Each row is a point. Each copy is the shape, with its points in the same order, stretched, turned, moved and blurred by noise. Say if it was mirrored as well.

Shape (8 x 3):
[[-19.0  10.4   1.5]
 [-17.9 -37.9 -26.3]
 [  4.0  22.3  -5.0]
 [-27.8 -32.4 -13.4]
 [ -3.9  16.9 -15.5]
 [-15.3  26.3  36.0]
 [ -0.6 -12.4  10.2]
 [ -3.7   2.4  20.0]]
Copy 1:
[[-22.2  10.2   0.5]
 [ 12.1 -48.3   1.8]
 [-24.6  21.7 -13.2]
 [ -0.7 -41.6   9.4]
 [-13.3  13.7 -15.4]
 [-52.8  25.3  22.2]
 [-11.2  -3.4  15.3]
 [-22.8   9.2  22.9]]
Copy 1 is: only turned
Copy 2 (8 x 3):
[[ -8.6 -11.4   0.6]
 [-19.1  20.0 -44.9]
 [-10.6  10.5  25.1]
 [-12.3   1.9 -40.6]
 [-17.8   9.3  21.4]
 [ 17.8 -33.2  28.5]
 [ 15.5  -0.5  -5.6]
 [ 17.2 -10.4   6.0]]
Copy 2 is: only turned
Copy 3, 8 rows:
[[ -7.5  -7.1  12.7]
 [  5.7 -13.2 -48.6]
 [ -8.3  23.7  25.0]
 [ -0.4 -30.1 -35.9]
 [-16.4  24.6  10.8]
 [ -7.3 -22.6  53.6]
 [ 14.0  -8.6   1.3]
 [  7.6 -13.5  21.2]]
Copy 3 is: only turned

Shape (7 x 4):
[[ 29.7  -5.8  25.4   6.2]
 [ 24.2  17.4  -5.6   7.4]
 [-39.8 -15.4 -26.2   7.9]
 [-20.6 -28.9 -36.4   0.5]
 [-25.8  -8.4 -15.0   8.0]
 [ 31.2  -2.0   9.0  28.6]
 [  4.1   6.1 -12.0  -7.2]]
Copy 1, 7 rows:
[[ -3.0  10.6  33.5  -1.2]
 [-20.5  30.8  14.4 -12.2]
 [ -4.4  -8.7 -39.3  29.1]
 [  2.8   7.6 -34.8  39.5]
 [ -7.9  -6.7 -18.7  20.1]
 [-20.0  25.4  33.0   4.7]
 [ -4.8  17.7  -6.3  -2.1]]
Copy 1 is: only turned
Copy 2, 7 rows:
[[-17.8 -17.3  25.6  15.7]
 [ 21.8  -3.1  22.0  -6.7]
 [ -4.6  46.8 -13.9 -34.5]
 [ -9.0  26.4 -27.8 -50.6]
 [ -2.4  32.2  -6.6 -22.2]
 [-11.3  -2.2  42.5  -9.7]
 [ 19.0   4.8  -6.6  -9.0]]
Copy 2 is: mirrored

Shape, 12 rows:
[[  9.9 -29.8 -19.5   5.7 -17.7   8.7 -14.5   4.7]
 [ -1.1 -22.1  -3.0  10.2  -3.0 -12.4  -7.3 -23.2]
 [ -1.6   9.1  21.0   5.7  20.5  10.9 -22.8  11.8]
 [ 28.9 -19.7  11.3  -1.1  -8.7 -10.1  13.2 -17.1]
 [-19.9  11.8   4.1 -15.6 -16.7 -26.3 -32.4  -1.7]
 [-47.9  -2.1 -21.4 -10.8  -6.9   7.6 -15.3 -46.0]
 [ 28.0   8.9  -7.4   2.8  59.5   8.8  -6.5  25.6]
 [ 20.8  -1.2  -1.0 -23.7 -16.3   6.5   2.8  -9.1]
 [  9.1  17.8  -6.3  -0.5 -15.1   6.7   5.1 -34.4]
 [ 14.0  18.2  27.2  -8.4  18.0   3.9  57.5  22.8]
 [ 11.0   7.6 -19.8   8.9  -8.1 -15.2  39.6   4.8]
 [ 21.1 -53.0 -12.9  -8.4  -2.1 -23.4 -28.0  25.3]]
Copy 1, 12 rows:
[[  6.3 -18.2 -11.1 -11.6  -7.1  16.2  -3.4 -35.1]
 [ 25.5 -12.5  12.5  13.6   9.8   1.2   9.0 -22.6]
 [ 13.7   2.3  -1.7  15.4 -18.5  -0.4 -19.5  28.2]
 [ 11.6 -25.4   8.4  30.8 -15.2 -10.7  13.6 -35.7]
 [ 39.4  27.5  11.1 -32.2  -2.7 -12.2 -10.1  -1.6]
 [  8.5  40.9  32.8  -3.5  55.0   4.4 -10.4 -19.4]
 [  5.3  -4.8 -42.3  35.7 -17.4   2.7  25.5  32.7]
 [ -3.8   6.6   2.0  12.1 -15.4  -6.3   0.3 -37.0]
 [  2.1  21.7  39.1  18.1  -0.6   7.5  10.6 -28.5]
 [-33.5 -26.7  15.4  30.3 -16.4 -48.6  27.2  21.5]
 [ -8.3 -16.5  21.1  -4.1   1.8 -18.7  49.1 -16.9]
 [ 36.5 -37.2 -54.1 -15.9 -16.1  -4.1   3.5 -30.5]]
Copy 1 is: mirrored
Copy 2, 12 rows:
[[ 12.7  10.3  17.5  -8.4   7.0  32.3  -7.6   5.0]
 [ 16.2   2.4   0.2  11.2  11.9   2.3   2.5  20.6]
 [-50.1   8.1 -23.3 -20.1  21.8 -13.2  -6.0   1.2]
 [  6.1  13.5  17.5  26.1 -17.8   9.3 -12.1   0.0]
 [  3.2  20.5 -38.6  24.3  52.5   4.1   5.7  -5.5]
 [ 55.1 -34.6 -33.7   3.3  12.6 -22.4  -7.3  10.5]
 [-69.8 -13.6 -10.0  -4.7 -10.9   8.0   6.2  -2.0]
 [  4.8   2.1  -4.4  18.1 -13.6  14.9 -28.9 -25.7]
 [ 11.9 -17.4   1.9  30.0  -1.9 -10.8 -18.5 -17.6]
 [-27.7  11.6   0.5   3.0 -45.0 -26.7  18.4 -44.0]
 [ 18.0  -4.7  18.8  39.2  -8.3   2.0  35.3 -30.1]
 [  3.1  32.3  -0.2   5.1   9.2  59.5   9.2  32.6]]
Copy 2 is: mirrored
Copy 3 (12 x 8):
[[-11.4 -23.6  -4.6 -12.8   0.0  19.9  -7.4  25.8]
 [ 10.2 -27.7   5.1  -4.8  -0.7 -12.3   7.1  28.7]
 [ 22.6 -18.9  -5.3  -7.0   3.7  20.0  -4.5 -18.4]
 [ 25.1  -8.8  -1.9 -23.5 -14.8  -7.9   0.4  32.1]
 [-15.3 -25.3   1.1   0.2 -17.9 -10.7   6.9 -29.0]
 [-16.4 -36.6  40.6  14.2  31.5 -30.4  16.4  -1.0]
 [ 12.6  12.1 -36.8  -8.8  34.2  11.2 -22.5  -0.4]
 [ -2.8  -2.9  13.4 -28.0  -3.1   2.0  -5.6   3.2]
 [  8.1  -3.4  11.1 -24.6   0.6 -15.2  22.4   2.4]
 [ 50.7  55.5 -10.2  -2.4  -7.7  12.9  -4.5  26.5]
 [  7.9  43.9 -15.7  -6.1  -4.9  -6.0  19.2  44.1]
 [-18.4 -34.2 -19.8  -7.8 -10.3   7.9 -32.6  24.0]]
Copy 3 is: only turned

Shape, 12 rows:
[[-14.5  -3.0 -24.3   6.2  22.2  24.8  21.0  22.1   4.2]
 [  4.3 -13.6  35.5   0.7 -10.9 -18.4 -25.9 -24.3 -23.5]
 [ 17.2  10.8  15.1  23.5  31.9 -14.4   7.0  12.5   6.0]
 [ 26.4   1.1  11.6  26.8  -4.4 -10.1  -6.4 -33.4 -32.0]
 [ 25.5 -25.3 -18.3   3.8  11.9   2.7 -18.3  18.7 -16.5]
 [  7.4  15.6  -6.2  13.4  19.2  36.5  -6.2 -12.2   7.9]
 [ -1.3  14.3 -24.0 -11.0   9.3  -1.7  20.8 -25.7  10.3]
 [-12.0   8.1   9.8 -33.3 -17.9 -11.5 -30.4  23.7  -4.8]
 [  9.6  13.7  -5.8 -21.3  -8.0  39.9  18.8   1.2   8.4]
 [  8.7 -13.7 -23.5 -18.6 -17.8  15.1 -12.3  17.6 -10.8]
 [-17.1  18.6  19.5  26.1 -17.5 -14.8 -13.0   2.6  23.9]
 [ 22.7 -26.3  28.2 -16.2  -8.6  22.3 -18.3 -32.0   6.4]]
Copy 1, 12 rows:
[[  1.8 -19.5  -3.1  14.1 -21.3  24.4 -48.3 -26.3   5.1]
 [ 22.0   6.4 -14.6  10.0   5.4  -8.1  46.4  13.5 -21.2]
 [ 31.8 -32.5  18.7   0.1   5.8  -6.4 -31.1  -8.6 -25.9]
 [ 57.8  12.7   9.1  25.2  -2.2  -1.7  25.0  34.8 -12.6]
 [ -3.4 -19.9   7.9  30.3   7.0  37.7  -6.2  21.5 -23.0]
 [ 18.4   7.8  12.8  34.6   2.0   1.9 -30.6 -25.0  12.8]
 [ 10.0  26.9  -5.6  -6.1 -31.1  -9.7 -31.9 -10.2  -9.8]
 [-39.5  -7.1  -1.6 -25.3   1.2  11.0  10.9  -6.5  -5.6]
 [  8.4  23.1 -11.1  -5.3   4.6  16.1 -41.9 -18.8  20.3]
 [-22.0   2.3  -6.8   8.5  -2.7  36.9  -6.9  19.9   3.6]
 [ -1.4 -21.7   3.6  -8.6  -9.4 -32.3   4.0  11.8  13.3]
 [ 11.1  28.9 -33.4  24.7  27.4  -1.1  13.9  -1.9  -8.3]]
Copy 1 is: mirrored
Copy 2:
[[-12.1 -29.2  24.8   5.9  -8.3   4.5 -41.4   1.3   3.0]
 [ 43.6  31.5   0.8  -1.3 -11.7  -4.3  43.1  13.8 -21.6]
 [ 11.0   4.5  26.6   9.7  18.9 -13.8 -13.2  24.1  33.1]
 [ 68.2  15.5  23.4  -2.2   8.6 -21.0  24.0  -2.1  -9.4]
 [ 35.7 -20.6  -4.7  -7.8   4.6   4.3 -27.6  38.1  -8.4]
 [ 25.4   0.1   8.7 -26.4  -8.3   0.3 -20.7 -21.3  30.7]
 [  7.6   9.7  22.5  -3.6  28.0 -12.2 -11.9 -34.5 -23.6]
 [ -6.0   7.3 -46.9  12.1   2.4  -1.9  18.4  22.4 -14.8]
 [ 14.4 -20.3   0.4  -2.0  15.5  28.3   0.9 -36.2  10.2]
 [ 16.5 -27.4 -18.4  -3.1   5.4  11.3  -7.0   7.8 -23.1]
 [-19.4   4.3  15.1  -2.3  -5.6 -30.1  29.8   6.6  17.9]
 [ 48.5  14.1   6.1 -34.7  -6.7  41.4  33.2 -18.5  -4.4]]
Copy 2 is: only turned
Copy 3:
[[ 53.5   3.7 -29.1  16.1  -4.1  -8.9  20.6  -3.0 -19.6]
 [-40.4 -40.3  34.9  -7.4 -12.5  35.9 -28.3  13.9  33.0]
 [  1.7  26.9   1.7  48.1  12.0  23.3  -1.3 -13.5  14.0]
 [-45.7 -40.9  28.0   6.8   2.0  18.2  -0.2 -28.6  11.3]
 [ 16.9 -31.3 -34.3  13.0  -0.6  32.4 -22.2 -20.9   8.4]
 [-12.4 -13.6 -32.3  13.1   2.8   4.9  31.0  10.4  -0.6]
 [ -0.5   7.1  -6.5  -0.5  28.9 -35.4  -4.8  11.5 -30.4]
 [-14.8  10.1 -19.1 -33.2 -28.3  34.4 -45.9  24.3   3.3]
 [  3.1   6.2 -42.5 -36.0   9.9 -26.6  19.8   5.3   7.8]
 [ 11.0 -28.4 -46.0 -27.9 -11.0   3.4 -25.6  -9.1  -1.2]
 [-34.8  12.2   7.3  32.2 -33.7   1.4 -13.3   8.9  -3.4]
 [-30.3 -49.9 -13.4 -20.5  11.6   6.5 -16.8  35.0  52.9]]
Copy 3 is: only turned
